Rows are points. The points of each table are mixes of a few directions, plus a little noise. How many directions does each table use, and how many do they share? Where both have some left over, give the other angles between the two spaces (their principal angles), to ten degrees, smallest first.
In the rows, zero is written as 128.

First:
[[130  74 147]
 [120 177 121]
 [118 170 126]
 [144  91 117]]
Second (5 x 3):
[[ 86 143 102]
 [191 105 167]
 [ 93 141 106]
 [154 119 144]
 [116 133 121]]
Directions: first 2, second 1, shared 0; angles 60

First, 8 rows:
[[150  92 174 154  68 116]
 [148  96 169 151  74 117]
 [144 103 160 146  85 120]
 [110 157  91 107 177 138]
 [117 145 106 116 157 134]
 [119 142 111 118 151 132]
 [132 122 135 132 119 126]
 [104 167  79 100 194 141]]
Second (8 x 6):
[[127 129 110 130 127 102]
 [156 114 106 135 138 130]
 [131 117  84 147 135 115]
 [126 116 103 148 136 147]
 [124 124 105 139 130 121]
 [211 119 164  91 136 118]
 [129 143 186 100 119 138]
 [ 20 163 167 135 104 154]]
Directions: first 1, second 3, shared 0; angles 70

First (7 x 8):
[[ 93  70 142 115 103  97 148 149]
 [158 114 157 168  67 121 123 182]
 [105 107 122 107 145 115 142 114]
 [167 134 133 146 131 125 136 135]
 [164 207 107 141 160 173  97  98]
 [139 140 128 135 128 134 123 129]
 [ 69 123 107  85 162 131 127  89]]
Second:
[[114  69 138 114 128  88 162 137]
 [193 155 140 171 111 138 122 150]
 [ 95  93 124 102 142 107 148 117]
 [159 155 134 153 111 144 112 142]
 [107 125 118 110 142 128 129 112]
 [105  74 131 102 143  92 163 125]
 [ 87 196 111 124 116 185  67 110]
 [181 114 131 138 157 105 162 127]
 [111 171 125 138 101 166  85 132]]
Directions: first 3, second 3, shared 3

First, 8 rows:
[[163  95 125  63 144 136 112 129 172 118  92]
 [106 130 123 169 122 128 137 112  89 123 142]
 [ 95 132 132 124 113 114 123 117 130 132  83]
 [123 178 141 163 120 121 140 162 126 153 183]
 [162  69 101 152 154 160 135  88  74  88 162]
 [123 123 135  76 123 117 113 132 172 133  68]
 [160 106 124  90 142 138 120 131 153 120 120]
 [ 92 190 143 187 107 111 144 154 108 157 174]]
Second:
[[152 120 114 146  77 178 202 142 139  80 144]
 [136 144 134 136 125 182 149 127 148 132 133]
 [110 123 132 114 158  69  75 120 111 152 116]
 [132 121 122 130 115 125 142 132 125 113 131]
 [130 121 123 128 120 119 135 131 123 118 129]
 [157 105 104 149  56 166 224 150 131  55 148]
 [112 121 130 114 154  68  80 122 110 147 117]
 [122 138 136 124 147 132 107 122 132 149 124]
 [116 151 146 121 167 140  86 115 139 173 120]
 [141 117 117 137  97 142 169 138 128  96 136]
 [100 147 149 108 194  87  39 109 123 194 110]]
Directions: first 3, second 2, shared 0; angles 70, 70
